Every row gives one point. Any point is a mix of the corners, with weights that add up to 1. It lies inside the corners' shape when no weight is negative. Say inside or outside, and name the corners with a negative weight.
In the rows, 128 means zero.

Corners:
(1): [104 205]
(2): [114 101]
(3): [140  81]
Points:
[129  76] -> outside (1)
[108 122] -> outside (3)
[114 104] -> inside
[133 102] -> inside

Corners:
(1): [154  82  75 129 153  49]
(2): [180 166 161  70 113 177]
(3): [139  83 120 141 115 129]
(4): [169 145 132 168 105  96]
(5): [130 100 112 152 186  85]
(6): [168 205 103  85 109 225]
(7): [105 178 124 123 101 112]
Points:
[130 122 112 139 161  72] -> outside (3, 6)
[144 139 131 122 122 145] -> outside (1)
[159  91  93 115 151 108] -> outside (4, 7)
[141 130 119 126 139 112] -> inside
[129 159 124 130 108 115] -> inside

Corners:
(1): [147 101  45 212  92 145 197 160 147 104  85 116]
(2): [142 102 101 143 110 178 176 138 193 101 128 137]
(3): [129 202  82 229 139 139 165  34 180 169 148 103]
(4): [135 146 184  95 165 135  93 120  59 139 133 168]
(5): [133 140  80 141 139 150 105  71 152 130 153 177]
(6): [181 146  81 161  48 130 126 128 147 118 138  98]
(7): [127  92 135  84 122  78  95 107 134 178 215 223]
(8): [105 148 104 110  87 122 191 163 141 126 172 131]
(9): [ 73 140 161 198 122 163 164 113 141 113  74 149]
(10): [ 97 145 156 166 127 147 100 196 115 112 152 131]
(11): [142  85 156 134 139 149 140  77  83  79  80  90]
(12): [152 103 116 107 177 101  96 122  99  93 108 134]
(13): [113  74 128 120 111 144 129 137 136 145 101 147]
Points:
[115 131 132 159 116 146 136 132 133 123 128 137] -> outside (12)
[132 116 120 144 121 132 138 135 125 126 129 143] -> outside (5)
[151 127 111 118 126 150 137  88 133 113 124 120] -> outside (1, 7, 9, 10)
[132 137 113 124 141 135 130 122 132 140 157 158] -> outside (6, 9, 11)

Corners:
(1): [150  97  98 131 161 191 162 100 126 118 185 155 106 173  80 107 197 134
  76 120]
(2): [159 132 120 180 213 181  77  58 124  89 169 158 152  93 131  83 107 160
  27  71]
(3): [129 128  47 183 155  92 132 115 122 201 128 109  54 122  80 174  44 177
  74 232]
(4): [172 123  76  96  98  38 132 175 127 194 135  50 141 177  60 109 141 133
 144  88]
(5): [151 165  94 137 195 138 157 119  78  87 108 141 136 111 134 106 163 101
  64  67]
(6): [177 128 128 131 116 183 142 121 122 139  69 173 130 123 104 117 118 117
  95 158]
(7): [105 180 167 107 101 110 130 100 139 181  88  54 148 110 128 111 121 135
  83 112]
(8): [132 173  78  95 140 114 167 104 155 144 154 162  95 157  90 107 128 106
 143 106]
(9): [102  90  70 206 106  85 126 144 187  44 167  83 105  95 179 123 149 122
  99 148]
(10): [123  81 102 188 155 184 103  69  85  96 140 110 110 108 111  85 108 138
 109 153]
(11): [117 180 133 150 109 124 110 139 135 198 149 151  92  79 174 151 100 128
  67 107]
(12): [127 161 101  79 134 115 132 147  92 141 149 161 160 172  99  84 169 124
  92 131]
(13): [115 142 176  96 123 119 147 136 133 178  42 208 123 168 179 103 167  97
  92 110]
(14): [146 157 123 186 114 183 108  91  37 146  97  99 182 178 112  98 130 118
 114 175]
(15): [ 92 134 134 123 100  85 127  45  73 113 145  93 128 143 190 160 132 154
 110 165]
(16): [142  93 124 142 158  92  94 149  91  70 104 138 103 180 112 129 210  98
 140 186]
(17): [129  71 109 178 130 120  96 121 133  28 147 164  60 166 206 106 113  76
  89 206]
(18): [107 122  91 101 152 112 166 197 190 167 136  85 162 148 155 168  97  74
 225 154]
(19): [110  93  75 127 181 144 133 190 178 127 109 175 105 173  93 187 119  90
 136 139]
(20): [161 179 158  94 162 166 241 124  93  68 150 135 128  97 124  68  83 193
 140 107]
(21): [111 130 136 141 148  94 150 111 162 142 178 164 140 109 125 134 101  91
  76 116]
Points:
[137 145 124 132 135 141 121 133 119 160 107 137 116 136 125 114 106 128
 112 142] -> outside (1, 5, 9, 15, 21)
[125 133 104 121 139 113 132 141 123 170 117 128 115 162 103 120 142  98
 118 133] -> outside (2, 6, 9, 15, 20)
[136 124 114 135 146 131 137 117 118 105 135 146 136 148 131 106 143 114
 109 126] -> outside (3, 7, 11)
[129 135 111 141 148 130 124 114 109 112 149 120 137 140 129 113 136 123
 108 125] -> outside (3, 6, 13)
[133 132 105 132 146 134 135 125 121 125 128 132 119 144 119 119 139 123
 107 133] -> outside (21)
[121 132 111 130 134 118 138 116 118 122 134 125 126 139 138 130 129 127
 111 142] -> inside
[124 141 121 133 134 125 133 120 128 143 122 112 135 134 132 121 123 122
 109 135] -> inside
[135 120 111 149 145 134 118 113 116 111 134 136 119 141 134 108 127 120
  96 142] -> inside
[130 129 108 142 132 124 128 124 121 140 125 123 123 147 118 124 122 125
 111 154] -> outside (5)

Corners:
(1): [108 164 189  83 123 151 152 137 103 161 121 168 149 103  94 125 136 196
 190  68]
(2): [ 79  55 114 180 146  60 174 153 164 128 114  94 149 183 196 158 146 144
 138  79]
(3): [128 162 122 176 139  92 152  94 147 166  76 130 122 171 184 169 171 161
 156 120]
(4): [119 126  57 108 113 132 105 176  89  68 110 109 170 158 129  95 165  89
 105 147]
(5): [189 143 120  45 103 128 151  82 130 148 118 132  92  88  57 136  87 220
 155 119]
(6): [128 124  45 198 123 139 166 123 249  76 128 134 187 155 167 138 104 145
 136 123]
(7): [114 138  61 173 123  71 135 149 190 105 115 149 155 105 141 180  91 207
 124 154]
(8): [ 97 114 131 117 111  59 127 137 121  52 118 144 164 164 133 141 112 115
  52 122]
(9): [ 82 103  95 101 131 140 139 147  74 104 119 185 139 201 167  85  96 140
 102 178]
(10): [115 116 103  94  75 147 129 133  70 127 125 137 134 131 103 131  87  98
 118 151]
(11): [ 40 101  98  88  74 129 125 157  83 100 146 156 100 183 146  96 173  83
 106 144]
(12): [ 90 113 130  98 100 145  87  87  93 121  97 127 132 151 129 138 138 130
 122 171]
(13): [131 106 113  57 104 132 115 161 103 106 129 136 154 173 131 152 141  92
  71 175]
(14): [117 177 127 100 188 108 157 115 220 171 123 139 156 142  91 115  97 169
 154 124]
(15): [178 168 117  87 160  62 119  64 158 142 129 145 143  83 138 129 104 170
 177  85]
(16): [ 88 121  76 200 143 132 130 159 189 129 118 103 123 155 193 135 122 147
  94  96]
(17): [152 134 140  86 177 156 174  95  73 138 139 174 101  97  89 159 155 167
 127 100]
(18): [224 151 110 108 103 135  85 146 167 130 127 216 140 117  36  67 130 101
 145 110]
(19): [117 124 123  67 127 107  96 117 125  81 130 105 112 203 111 194  89 114
 121 148]
(20): [102 119 148 199 143  93 168 126 172  99 132  91 124 149 219 123 154 131
 130 141]
(21): [121 143 109 114 133 157 154 104 134 176 200 161 174 157  97  96 131 183
 153 113]
Points:
[121 132 106 120 123 125 131 124 141 118 128 139 141 148 131 129 121 142
 123 130] -> outside (2)
[123 133 118 119 133 113 141 117 144 129 125 144 137 138 133 141 119 155
 134 121] -> outside (4)
[149 138 128  77 117 120 115 106 107 122 130 142 120 142  97 127 134 116
 124 140] -> outside (1, 2, 6, 7, 9, 16)
[116 127 121 102 120 122 132 130 117 123 125 142 131 152 120 129 126 141
 122 135] -> outside (6, 15)
[122 124  89 117 140  96 144 131 139 131 127 126 145 146 127 154 100 160
 118 126] -> outside (1, 6, 11, 12, 18, 20)
[118 117 116 111 124 111 133 137 133 114 124 132 142 160 138 142 129 129
 115 132] -> inside
[126 130 115 104 129 118 135 123 140 123 129 133 137 138 114 135 118 144
 131 122] -> outside (3, 9)

Corners:
(1): [106 172 178 127  86 128 126 109 123  87 105 166  96  82 105  95  63 101
 143 164]
(2): [110 188 143 148 128  85 154 112 175 105 163 124 111  70 111 127 186 103
 116 151]
(3): [ 83 156  13 100 112  99 154  86  61  96 155 132 168 160 163 123 146 145
 130 134]
(4): [188 124  89 148  84 129 121 143 118 113 164 194 152 148 161 144  85 201
 103 131]
(5): [200 145 130 151  56 176 186 138 156 138 153 164 212 157  97 198 142 167
 141 137]
(6): [142  98  46  99 143  97 177  96  88  72 163 154 139 195 105 146 146  97
 200  64]
(7): [115 144 146  81 186 114 159  65 100  99 156 129 131 175 121 134 121 158
 114 134]
(8): [ 65 144 139 151 133 146  86  62 168 119 127 124 110  79 134 100 107  96
  72  84]
(9): [121  99  47 102 146 138 130  66  46 136 141 145  92 171 123 160 163 140
 180 148]
(10): [ 80 145 175 101  96 114  90 116 162 124 118 126  73 126  66  92 127  72
  92 124]
(11): [140 132  81 119 161 142 194 102  98 136 139 116 131 159 100  68 154  96
 139 120]
(12): [ 65 182 162 183 126 163 114 128 179  64 150 109 117  96  72  77 149 106
  81 107]
(13): [ 62 135 129 112 131 146 148  96 204  71 133 132  82 111 150 100 116  82
 166 130]
(14): [ 65 165 120 204 112 118 154 114 174 110 129 108  97 104 101 135 104 132
  93 148]
(15): [ 70 105 169  92 111 149 148 139 104  98 127 138  72  89 106 127 127  82
 118 157]
(16): [127 127  49  68 175 104 118 129  67 143  96 136 136 169 154 152 124  96
 176 101]
(17): [ 91 125 220 144  99 105  58 108 188  71  68  97  69  20 124  82  78  87
  66 187]
(18): [106 174 140 160 102 157 121 109 134  98 185 101 128 120 125 124 113  69
 122 127]
(19): [ 96  81 168 124 136  79 124 133  23 110  60 158 103 162 164 146 146  92
 150 165]
(20): [169 101 114 160 100 125 127 128 140 144 182 162 227 128 112 137 103 170
 152 160]
(21): [182 113 117 110  66 136 160 149 139 155 141 100 143 140 124 118 103 180
 190 104]
Points:
[127 137 149 141 101 133 144 119 141 106 140 138 121 117 106 129 122 126
 129 148] -> outside (3, 8, 16)
[109 136 113 117 133 127 136 104 118 114 132 132 123 132 124 118 124 113
 132 125] -> inside
[ 98 130 131 128 124 123 131 111 115 104 124 135 117 127 129 121 129 109
 128 132] -> inside
[114 131 142 123 132 127 121 109 125 108 134 134 115 119 120 112 122 105
 129 130] -> outside (3, 5, 14)
[136 127 105 120 120 134 132 108 115 118 141 142 152 151 125 127 120 130
 144 124] -> outside (2, 14, 15)
[122 129 163 143 107 129 137 127 125 108 133 133 112 121  93 119 130 116
 119 148] -> outside (3, 8, 13, 16)

Corners:
(1): [ 84 134  83 134 135 168  82  56 119 134 127 169 166 101 162 107  75 167
  77  99]
(2): [ 95 114  96 141 154 113 160  65 175 155  73 133  95 185 146 169 150 135
 109 125]
(3): [166 108 145 112 156 140 151 172 138 176 146 152 113 129  83 190 171 154
 124 153]
(4): [130 119 142  99 152  71 152 114  85 112 154 104 197 124  88 116 140 179
 190 128]
(5): [163  99 107  91 154  96 163 125 141 112 108 181 102 116 144 113 122 171
  92  59]
(6): [ 87 133 113 195  77 174 118 172 189 131 138 101  67 184  85 107  98 142
  88  66]
(7): [102 119  91 127 120 129 151 163 122 126  84 116 148 143 120  86  54 110
 103 135]
(8): [160  64 108  55 131 140 151  91  98 168 161 167  58  85 180 102 150 168
 107 136]
(9): [190 114 172 112  68 111 194 163 117 164 104 130 138 119 108 112 128 125
 161 108]
(10): [ 59 116 107 190  95 179 198 106 227 199 181  95 164 152  45 178  74  91
  80 134]
(11): [107 123 141 133  74 152 165  63 143 117  70 140 120 121  84 132 113  75
 121 171]
(12): [161 124 155  79 118  60 103  98  92 188 154  87 167 192 196  70  90 156
 122 124]
(13): [163 127 118 160 131 131 186 125 169 181 120 133 155 202  59 106 144  84
 130 150]
(14): [109 126 149  49 181  80 128  66 154 164  95 162 132 173 167  82  81 132
 201 141]
(15): [133  66 139  97 152  79 103 189 103 146 178 146 122 150 180 142 174 183
 119  81]
(16): [163 155 136 157 124 101 112  61 144 137 127  67 219 175 101 171 139  77
 196 185]
(17): [188  55 165 156 163 136 105 152 115 113 164 140  50  60 146 161 151 155
 132 123]
(18): [134 154 109 160 177  85  87 152 148  99 127  88 137  87 163 143 176  98
  88  73]
(19): [140  90 135 145 138 166 102 203 154 118 124 153  78 133 169 122 152 158
  84 142]
(20): [117 162  65 152 129  68 118 143 178 159  54 152 130 105 144 118  99 123
  75 105]
(21): [121 156 157 167  65 142 203 157  98 147 141 165 188 160  62 152 112 120
 151 173]
Points:
[139 117 130 128 130 117 141 122 134 148 133 135 131 138 127 131 131 137
 125 124] -> outside (7)
[136 116 135 133 124 123 131 125 132 141 137 134 127 129 132 137 130 143
 127 127] -> outside (7, 13)
[125 120 126 135 114 130 141 120 141 150 115 129 132 143 123 124 114 114
 116 138] -> outside (4, 5)
[140 115 129 132 128 122 135 134 142 150 136 139 118 140 133 134 134 141
 118 111] -> outside (4, 7, 11)
[133 106 122 119 132 120 147 114 139 151 118 137 132 140 126 125 119 135
 122 130] -> outside (6, 18, 21)
[151 113 135 131 132 117 148 160 137 153 145 131 132 137 113 132 129 137
 126 127] -> outside (1, 2, 11)
[134 114 114 126 134 115 132 109 147 146 122 124 123 136 139 118 126 127
 117 119] -> outside (3, 21)

Corners:
(1): [141  68  73 125  40 126 145  95 129 166 141 143  78 150 141 143 113  64
 120 163]
(2): [140 148 113 156 176 156 123 139 127 130  81 134 149 148 152 134 165 170
 155 158]
(3): [ 71 210 106 117 144 171  62 148 124 137  86  65 133 107 154 202 108 147
  80 113]
(4): [176  89 128 113  76 156 112 100 178 187 117  78  59 117 104 118 192  77
 124 176]
(5): [116 120  82 137 162  81 151 100 157 114 238 197  53 102 115 103  90 147
 128 194]
(6): [153  57  98 138  56  85 132  80  39 113 168 176  52 166  89  69 100  97
 118 134]
(7): [ 89 154  92 121 143 154 118 121 117  84  81  97 151  87 133 137 151 127
 107 109]
(8): [128 175 131 129 188 191 133 101 103 118 107 149 155  86 122 203 149 187
 114  98]
(9): [118  82 102 129 164  72 141  79  97 134 210 179 138  68 104 149 105 100
 194 144]
(10): [144 140  62 123 179 110 132 148 107  74 171 137 164  85 123 140  81 139
 100 134]
(11): [ 88 192  96 177 121 164  88 123 160 123  41 103 153 125 102 148 151  94
  97 104]
(12): [149  60 143 134 140  78 145 118 130  94 143 165 119 107 106 144  43 133
 142 144]
(13): [118 204  65 125 153 192 129 150 122 122  99  85 136 162 126 183 127  88
 102  56]
(14): [148 122 173  81 131  39 123  79 111 121 237 183  96  81 121  90  83  89
 154 190]
(15): [135  74  55  81  75 150  96  77 165 164 111 121  75 175  92 191 187 140
  93 152]
(16): [121 124 113 154 156 190  87 116 140 108 105  88 162 116 149 183 158 130
  84  48]
(17): [ 76 165 127 177 145 131 129  89 135 112  67  77 174 128 118 175 188 107
  66 158]
(18): [150  58 105 110 110 112 145 100 103 165  88 164  97 169 129 107 138  73
  96 172]
(19): [156 168 104 161 121 118 134 123 135 125  93 120 111  77 142 127 131 155
 125  76]
(20): [113 135 111 122 174  83 146 130 145 131 181 178 156  93  87 106  88 176
 167 145]
(21): [126  70  67 138 105  94 102  37 126 152 134 109 104 148 117  66 101  86
 120 196]
Points:
[128 158  95 136 145 128 127 118 107 122 135 133 126 128 136 131 106 136
 106 122] -> outside (4, 7, 9, 11, 12, 15)
[131 127 103 129 125 112 141 108 118 119 156 153 112 113 108 135 120 123
 133 141] -> outside (3, 16, 18, 21)
[133  99  93 130  95 128 131 103 128 141 133 135 104 131 130 143 119  98
 118 143] -> inside
[137 110 107 130 120 125 127 104 118 130 122 133 121 122 119 131 134 113
 126 133] -> outside (3, 5)
[129 126 108 126 126 125 119 107 119 128 127 126 123 120 119 136 124 112
 121 130] -> outside (5)
[126 130 107 135 139 124 123 112 130 119 132 129 125 113 119 145 120 131
 124 134] -> outside (18)
[124 118 106 135 123 120 123  99 129 134 133 139 109 122 117 132 126 113
 127 143] -> outside (10)
[141  97  90 121 118 115 128 103 101 118 149 151 101 129 126 134 105 118
 117 132] -> outside (4, 11, 17, 20)
